Each wall is flat, endless, passes through zero and stands at right angles to its row. A trip goes straight from one point to another. Which walls does it cross, in order?

Walls:
(1): [  9   7 -43]
(2): [21 -4 59]
(3): [-22  24  -1]
(4): [13 22 26]
(5): [ 26 -44  16]
(6): [ 19 -28   6]
(7): [21 67 45]
(8): [ 31 -10 -27]
(9): [32 30 11]
(10): [ 2  6 -8]
Trips:
[-26  57  -9] to [35 29  5] => 2, 8, 3
[ -3 -21   8] to [ -8 -35 -23] => 8, 2, 1
[ 10 -49  18] to [ 16  10 -43] => 1, 2, 10, 9, 5, 6

Walls:
(1): [ 29 -27   5  -8  14  13 -31  41]
(2): [ 15  45  -5  34  -7 -83  23  40]
(3): [ 40  -8   5  13 -25  10 -18  21]
(4): [-17  44  32 -52 -25   8 -38   9]
(5): [ 36  39   7   7  26 -39 -21 -29]
(6): [ -4  28 -10  23  32  -5  23  -8]
(7): [-12  65 -19 -40 -30   3 -27   0]
Trips:
[-11  15  25  -4  12  22 -24  21] to [ 53  12  -6  30   8  21 -72   7] => 5
[ 71 -19  39  25  12  -7  25   2] to [-24  40 -32  12  23 -14   9   5] => 1, 3, 7
[-39 -31  51  41 -50  47  11 -20] to [ 12 -49   8  22   0  36   2  23] => 1
[-10  37  74  -7 -28   5 -40 -17] to [ 23  -4 -16 -26 -20 -20 -10 -54] => 3
[ -1 -59  17  26  -8  31  -9 -43] to [ 11 -16 -28   5 -15 -37 -34  32] => 2, 5, 7
[-27 -22   4  -8 -10  -7   7  18] to [-51  37  45   2   1 -47   9   5] => 2, 1, 7, 6, 5

Walls:
(1): [ -7  22  42 -24  11  -2 -22  -3   6  24 -41  -7]
(2): [ -4  12 -23  11 -25 -13  -5  10  37 -15  55 -10]
(3): [ -3  37 -17 -11   6  16  -4  21  19 -23   7 -36]
(4): [ 10 -26  31   5 -34  -5 -13  -9  12 -38  10  39]
(5): [  6  43 -12  -2  25 -24  13  64 -17 -21   5   7]
(6): [ 43 -28 -11 -24  51   9  28 -14  -1 -30 -34 -11]
(7): [ 12 -27  20  14 -37   5  18  21  14  -2  12  15]
(8): [  8  18  -4 -21   7 -53 -13  16   6  17  11  16]
(9): [ 18 -31  -3   7 -23 -52 -20  31 -45  25 -35 -14]
(10): [ 26  27   7 -33  28  -9   8  -7   3 -17 -10  31]
Trips:
[-13   1 -18   1   0   8  10   0 -44   8  -8  14] to [ 12 -17  12  45  -8 -10 -35 -54   3 -20   7  30] => 5, 4, 7, 9, 2
[  5 -21  20   1  18 -33 -45 -30  -1  95  55  34] to [ 18 -19  36   3 -28  32 -20 -12   4  14  29 -17] => 4, 7, 8, 9
[ 27 -37  36  27  21 -18 -12  23   6  46  -9  15] to [-23  26   8 -14  33  16 -12 -13  35  31 -17  15] => 4, 10, 6, 7, 9, 3

Walls:
(1): [ 18   0  -4  38 -14  12  -6  17   4  -6  -2 -40  -3 -39  24  54  14  15
  32 -35]
(2): [-32   3 -24 -26  -1  19   6 -20 -19 -41  20  -5 -30  20  13  -8  11   5
  20   0]
(3): [ 13  13  -3  16  -8 -25  36  10 -17 -36   1   1   8   1  28 -16   7  -5
   1   5]
(4): [  2 -12  12 -13  15 -15   5  -6   0 -11   6 -29  22   1  -6  -8  -1 -60
  34   1]
(5): [-62  -3  45  -4   3  -8  16 -11 -30  41   1  25  -9 -32  49  14  37  -4
  27 -33]
(6): [ 40  -3 -18 -32  31  27 -19  12   7 -12   4   0 -15   5  36  19 -23 -10
 -18 -20]
(7): [-33  11  11  44 -11  25  11  -7  15  33  27   7 -40  25   7  -5  -8  -1
 -22 -10]
(8): [ 12 -33  14  38 -21  10 -17  47  23  17  12 -34 -31 -22  -8   2  27   3
  40  21]
(9): [ -6  23  38  -2 -20  -9  19  -9  -7  32 -37  20  14 -40   7   6 -54  17
 -10   2]
Trips:
[ -6 -13 -24 -17 -38  -6   1  12  -7  23  31  14 -14  29  27  21 -18  -5
  21  -4] to [-23  10  18   9 -15  -5  22  24  -6 -13  42  11   6  25 -30  37   2   8
  30 -21] => 6, 3, 4
[ 23 -22 -11  -5  13  -8   4  -9  36  -5 -20 -22 -25 -15  -6   8 -10  14
  35  12] to [  3 -33  -1 -15 -24   7 -12 -17   3   4  26  19 -21  51  46  17   4   7
 -13 -32] => 2, 4, 7, 5, 8, 1
[  3   1  21  15  -4 -12   0   8 -34  16  -9  23 -19  19  17  26   0 -21
 -33  19] to [ 13   9  12   7  20  -8  -3  23 -39  21  -2  -9 -15 -20  15  17  -6 -27
  15  27] => 8, 4, 1, 7

Walls:
(1): [  5 -12  11 -15 -43 -41   2 -13  28   1 -11  -5 -44 -50  33  34  17 -38
 -13  -7   2  15 -31  46  30 -27 -24  -2  32 -18 -10  31   6 -39 -51 -42
   0 -47 -52  12 -10  -4 -19  -6   9  36  26  31]
(2): [-51 -35  -7 -65 -12  64   2  -7 -10  46  -8 -32   1 -10  67 -14 -62  -9
 -16  35  32 -48  20  -9 -23  -8 -18  24 -37  44  -1 -30   0 -10  -7  13
 -12  10  13   6  20 -32   8   1   0 -44  16  11]
(3): [ 13  21 -14  20  21 -23 -48  -3   3  14  34  39 -20  30  -1 -14 -35  34
  27  20  10  13  24  43   7 -34  28   7 -26   3 -20  20 -17  -5 -36 -21
 -23 -16 -23 -63 -38  -8 -31 -19 -21 -12  14 -28]
(4): [ -3  57 -12  33  10 -15 -18  15  29  27 -25  23   9 -35  -4   1 -33  29
 -28  35   0  50 -23  41  24 -24  29 -11  -5  -9 -13  22 -44 -30 -17  -4
   9   4   3 -21  -3 -50  38 -31   5 -11  17 -48]
(5): [  0 -28  10 -34  -2 -41  -7  -4 -35 -13 -13   5 -31  40  -2 -39 -10   7
  36  29 -20  25 -28  -6  32   4  27  10 -24  73  42   6  29 -16 -45  42
  -3  21 -37  -9  28  22  -8  24   6 -64 -18   7]
(6): [-38  17  -2  10   2   0  15 -38 -13   3  65 -14  12 -37   3 -15  -9 -27
  38  21  49  13 -23 -27 -14  61 -60   7  55  -7  25  32  24  17  -7  13
  19  14   0  37  25  -4 -25  -3 -38  10  17  20]
(7): [ -5 -47   8   7 -43  -6 -19 -29 -31  11  50  21  34  32  34 -35 -15  -6
 -10 -30 -20 -28 -15   3 -16 -12 -34   9 -29  11 -17 -54  21  -6   5  12
  13 -17  32  26 -41 -13  15 -74  -9 -60   5 -16]
(8): [ 38  33  71 -18   1 -15  28   2   2  -7  15  36  23 -10  38 -22 -42 -18
   6  -3  18  24 -10 -20   8  38   2 -67   5  29 -13  18 -21  22  25 -30
 -28  22  13 -11  13  -9  -2 -52  73  20  -9 -19]
(9): [  9  -8 -46 -46 -31  10 -21 -23  43  23   8   4  41 -35 -22 -34   5  37
   0  -1  11  -5  -2 -13 -18   2 -10  -6   1  16   3 -31 -15 -58 -13  23
 -21  -2 -64  -4 -19  56 -42   2  22  29 -12 -27]
(10): [ -9  35  17  -6 -30 -28 -23  -3 -19 -31  33 -33 -50  15  20 -58 -27  23
 -13  -6  52  -8  26 -30  14  -2  15  -9  16 -23 -25 -47  64  36  -3 -10
 -10 -30  -1  20   5 -47  36 -62   4  37   1  -8]
(11): [ 18  -7 -62 -12 -34 -31  -7  -5 -25 -23  69 -43  30  42  15   4  -1  17
 -14 -12 -24  18  29  -1  25  -1 -48  24   1  27 -17 -30  10 -17  25  27
  -5 -28  19 -19 -32  23  35  21  -3 -23  29  13]
Trips:
[-18   8  55  44 -13  52 -15 -11  25 -11  -6  57 -25  33 -53  50 -57  -8
  14   7 -38 -35   9  12  30  30 -32  10 -20  13  25  25   2 -38 -23  -4
  -4   8 -14  10  17  -2  21  47  26  36 -31  20] to [-20  -6  -6 -14  -3 -35  24  -2  38  10   9 -48  29  -6  26 -10   2  19
 -50 -24   5 -28  42 -16 -29 -41  18 -13   5 -24 -44 -14  23  37  34  39
   6 -40 -17   2  35  30 -17  37 -60  15  78  18] => 8, 5, 2, 11, 9, 10, 6
[-25 -23  -3 -48  -2 -15  25  24  41  12  14  16  29 -25 -23 -23  55   4
  -7  15  45   9  -7  43 -38  29  -3   7  36  53 -14  14   9  -5  14  43
 -25   3 -39  55   4  19  31 -15 -59  -7  47 -20] to [-18 -37  37  15 -13 -22  17 -10   6 -24  32  41  10 -44 -15 -15  -4  28
  48  44 -29  -5 -14 -62  15   2 -42  -1  19 -13  20 -19  -5   2 -15  -1
 -21 -40  -3  34  42  20 -14   4   0  22  20  19] => 11, 2, 8, 10
[ -4  13 -86  28 -49 -16 -29  18   4  29   0 -21 -50 -11 -40  17  50  35
   9 -72  -4  -9 -29  45   1  21  42   7 -41  24   5 -84  12   8 -40 -34
   8  25  -5  30  64  12  -8  18  22  17  -3   0] to [ 20  28 -25  31  12  13 -42  56  20  -4  18  -8 -15 -10  -2  29  11  10
  44  16 -14 -34  19  38 -18  12  12  -6  34  -9   6 -23  36  19  14 -31
 -44 -30  14 -13  36   3 -23  29  65   0  10 -14] => 3, 5, 11, 1, 9, 8

Walls:
(1): [ -7  11 -53 -22 -35 -31  -1 -29  -1  13 -12 -22 -31 -28 -23  45   8  -7
  -7  -8 -28 -31 -23  10  -7  -6  15  -7  22 -52 -13  25  -8  27 -20 -28
  17 -36  14   1 -44 -31  -3  28  -5  32   2  -2]
(2): [ -2   5  -9  15   7 -37 -26  17 -65  -1  34 -23  53 -48 -27 -38 -10 -38
 -22 -69  -4  26 -39   9  24   8 -18 -24 -13 -12 -15  -5  35  45   5  -1
  10  25 -62 -35  56 -20 -25 -31 -30  -3  45 -51]
(3): [-15  36 -28  36 -14  -3  28  43   5  34 -32  13 -42   7 -20  23  -4  17
 -48  52 -10   0  54 -48   0  51 -36   2  -8   6 -10  -3  25 -24 -40 -45
   6   8  46 -51  -7 -65  15  15  15 -12  -9 -21]
(4): [-25 -28 -13 -53  49 -27 -17 -28 -34  15 -11 -35 -13 -23  20  14   1  -7
 -17  28  -6 -30 -36 -13  -3 -20  17 -40  33 -36 -27 -21  26 -13  39  22
 -13  -7  25  56  11 -29  24 -31  32  30 -10 -18]
(5): [ 28   6  -2  -8  12 -22 -42  24  -1   0 -67   9  24 -30 -24  30 -29 -24
 -35  12  26   2 -42 -22  15   5   6 -14  44  46   3 -22 -14  23  24   5
  12  11   1  -2  13 -21 -33   0  24  -1  28  40]
(6): [ 42 -83 -16 -33 -24 -45  46  14 -36  21  40  22   1  20  -8 -50 -14 -13
  47  -7  32 -32  34   0  32 -40 -20 -10  25  17  10  30  28  64 -46  -1
  12  -6 -43  -2   7 -51  11  18  12 -63 -15  39]
Trips:
[ 22  38 -13 -16  11 -30  45  14 -34   3  27 -26 -37  38  57 -19 -53 -33
 -10  57 -10   4  -9  -4  18  50  53  -9  10  -7   4 -27  24  -9   1 -22
 -49 -14 -47 -40   7 -20  23   9 -14  33  10   0] to [-22   9 -46  16   5   7 -23   4 -49  11  37   5  39 -11   2   4 -36 -24
 -16   1 -27  40 -11  16  43 -32  10   2  -5  12  22 -15  19  18 -22   1
  37   9 -36  31  13  -5 -15  -9  38 -44   6  10] => 1, 5, 3
[ -2  -5 -17  15 -75 -13  48 -15  48  15 -15 -69  59 -18 -15   6  -5 -32
 -18  14 -26  -4  15 -37 -25  -7 -47   2 -22  50  29  24  47 -24   6 -36
 -26 -13  47  13  46  -2  36 -50 -18   2  37  -9] to [-48  22  -6  24   2   9 -56  19 -16  25  -8  17  24  -5  -8  16   4  -7
  10  37 -58  -1  -4 -14  22 -41 -13  12  19  10  -1 -29 -25  22 -43 -15
 -56 -10  -5   8  18 -14  45  48 -16  -1 -56 -33] => 1, 4, 2
[ 33  49 -36 -14 -51 -13 -41  11 -23 -23   9 -13 -39  55  -7 -15  21  20
 -21 -24 -20  -8  49 -90  24 -44   0 -24  33   0  60 -21  26  14  -7   7
  37  28 -20  -7  54  49  40 -15 -39 -13  -7 -21] to [ 47 -45 -31  22 -15  21 -47 -13  -9 -46  16  -5  -5 -17 -12 -21  -8 -10
 -10  -8 -13  17   9 -32  36   6  17  31   1 -28  10 -21   8   7 -27 -10
 -34  26 -13  -3 -10  -1  -9  18  -3  30 -29  -6] => 3, 1
[-19   3  50  -9 -55  13 -37  24 -53 -35  49   1 -27 -52 -60   8 -33  29
 -27  -9 -18  -1   7 -61  25 -28  33  57  14  60  27  -3   6  29  38  -6
  18  37  42  -6   6  32   5  13 -40 -41 -52 -29] to [ 23 -17   8  50  14   2 -19  11  41  33  -4 -95  49 -19 -53 -14  10   7
  13   4 -59 -18   2  37 -20  -4   7 -33  -9 -12  25  -1  35  11 -22  52
  -5  26 -16   6   5 -42 -42   2 -14  21 -13 -33] => 3, 1, 4, 5
[ 13   5 -25  10 -10  15  12  -6 -16  16  -1 -24  42  20   0   5 -24 -22
  19  27 -14 -26  15  41 -33  59  24  23  19  30  25 -25 -34 -33  18 -37
   2 -51  15  49 -18   9  56  44  17 -11 -32  -8] to [ 49   6  15 -13 -16  57   2  35  20   6   1 -37  33  29   0  40 -21  40
   1  20 -10  14 -28   3 -18  33   3  57 -28 -19 -39  19  -3 -19   0 -11
  45 -55  43 -18 -12 -12   6  39 -26  31  40  -2] => 4
[ -4 -20 -48  24 -26 -49  28 -30  30   7 -31   5  -7  -2 -67 -30 -25   1
  16  24 -37  18  14 -22 -42   3  10  30 -14 -16  12 -68 -20 -53  30 -23
 -36 -18  35  19  -5 -38   4  36 -19  12 -24  -5] to [-64   4  37  48 -16 -13 -11 -16 -43 -28  -9  27 -19  32  62   3  26  13
   5  20 -37   4 -24  39 -56 -40   9  11  -4  -9 -43 -26 -34  12 -38 -50
   2 -21  29  21  18 -17 -21   1  19 -25 -28 -47] => none

Walls:
(1): [  0 -29 -19 -62 -22  13   3  30  12   6  -3  -2 -27   8 -22   9  -6 -20
  -6  25 -34 -20   1  -7  10  -2  -1  -4   9 -15  27 -12  -4 -12  10   1
   2 -28  10  -8  14   6  15  19 -17  -5  29  19]
(2): [ 12  31  -9 -26  26 -28  16   2  14  22  -5  12  17 -16 -13  25   4   6
 -44  28  -1  22 -10  40 -21  36  -3  37 -15  24 -10   4   5  22  14  19
   5  -6   4 -33 -10 -13  11  23  17   0 -31 -29]
(3): [  8   6  15 -35  -9  -3  27   0 -28 -15 -34 -17  15  28  13 -12  10  50
 -45 -20  -5 -28 -45  -2 -15   0 -42   4  34  -9 -26   2  -1  -8 -38  36
 -11  -5  27  16 -11   1 -38  18  -1 -32 -17   9]
(4): [ 19  34  -7  22 -13   5  -4 -15  10  14  -9   9   6 -24   8  16 -26 -16
  -2  -7  27 -15  -6  29  -5 -49   0  -1  32   5  17  25 -14  -4 -21 -39
 -40  23 -27  48 -20 -17 -51 -50 -19  18   3 -21]
(5): [-47  47  11  -7   3  26 -33  -4  -4 -19 -50  37  -5  -6   7 -20   6   3
 -40 -12   4 -18  15  19  12   0   8  17  10 -18  21 -11 -44  23   8   6
  18 -35  19 -10 -33  25  19  17   8  -1  35 -30]
(6): [ 15 -58   0 -28   5 -14  -9   9  -4 -12   1 -14   1 -21  -9 -33  11  -4
 -11  23   6 -28 -31 -37  13 -21 -32  25  -1  27  15 -16 -14 -26 -22  18
   8   2  19  31  -2  26  30 -18 -23  -9   0  -9]
(7): [-18 -36  30 -19  -3 -67  95  16 -41   8 -15   1 -38  -2 -18  23  -3 -25
  29 -74 -49 -33  15   7   1   6 -50 -52  16   4 -52  -6 -18 -16  -9  -7
  22 -18   9 -16 -45  20  12  -7  45  28   1  10]
(8): [  2  -2  21  15  25  -7  21  21  -4  24  33 -46  12 -12 -11  -6 -24 -14
  -7 -54  -4  26 -20   0  13 -31  -1   4  -1 -20  -4  54 -20  23   3   3
   0  -6  14   3  16  22  23   6  28 -20 -32 -19]
Trips:
[ 17   9 -12 -34 -22 -18  41 -55  37 -31 -41  11  -7  40 -16 -33  -7  35
 -48  15 -30 -18  23  -5  23  -5  10 -36   7  -2 -43   2 -29 -43  -3  25
  13 -22  -8   4   4   9  35 -13   4  10 -50  26] to [ 15  31  55 -33   6  16   6   1  -2 -38  45  -4   1  -8 -26 -17  43   4
  14  -4  10  13  18 -13  -9  14 -19  -8 -12   5   7 -35 -17 -18 -48  -8
 -21 -25   1  -3 -22   0 -14  28  25 -20 -20 -11] => 1
[ 36  20  13  -5  -4  -1  -5   9 -22 -20 -14  28  33  -9   4   2  16   0
 -40  -7 -28   4  42  -2  -8  29 -66 -43   4 -28  -3  -3 -37 -18  13  15
   1 -33 -18 -34  -7  -1 -36 -18   2   7  22 -19] to [  2  18  52  21   9  31  -3 -33  -1  -1  20  10  18  14   0  12  14  27
 -27 -23 -37 -11 -62  26  13 -52  25  41   6   1  16 -19 -36 -25   3  28
  11  58 -20  -5  29 -25  -2 -30 -12  14  -6  31] => 4, 1, 7, 2, 8, 6, 5
[ 20  34  -3 -15 -28  -3   1  34  28  15 -26  -3  -8  -4  -2 -16 -17 -24
 -11 -29   4  19  44 -12  11  44 -16 -22  -5 -28  19 -27 -12  -2  -4   0
  27 -11   6   6  14  -3  -1  -5   0 -31 -11  -5] to [ 27  19  38  -8  -8  14 -22 -10   9 -15  31   1 -32   1  10 -23 -22 -54
 -11 -29  16   5  24  13   6 -18 -47  31 -15 -24  25  10  22  13  30  20
 -53 -27  17  24  25   2 -17 -18  38  43 -19 -13] => 2, 4, 7, 1
[  6  10 -36 -41 -20 -22   1 -16 -40 -63 -31  43  45  10 -44 -10 -51 -12
 -17   5 -15   0   4 -10 -11  -2  12 -22   3  -2   6  17 -22  30   5   2
 -15 -47   7  -6   9 -23 -16  20  39   8 -10   7] to [  1   2 -17 -17  16  21  -5 -19 -36  -1 -11 -30  -1   5  -8  11  37 -14
  31  -8  13 -26 -33  -9  33   5 -24   3  12  -3  15   7 -32  -5  23   6
 -23 -35  13  35  13  11  20  57  36 -38  -8  -3] => 8, 6, 2
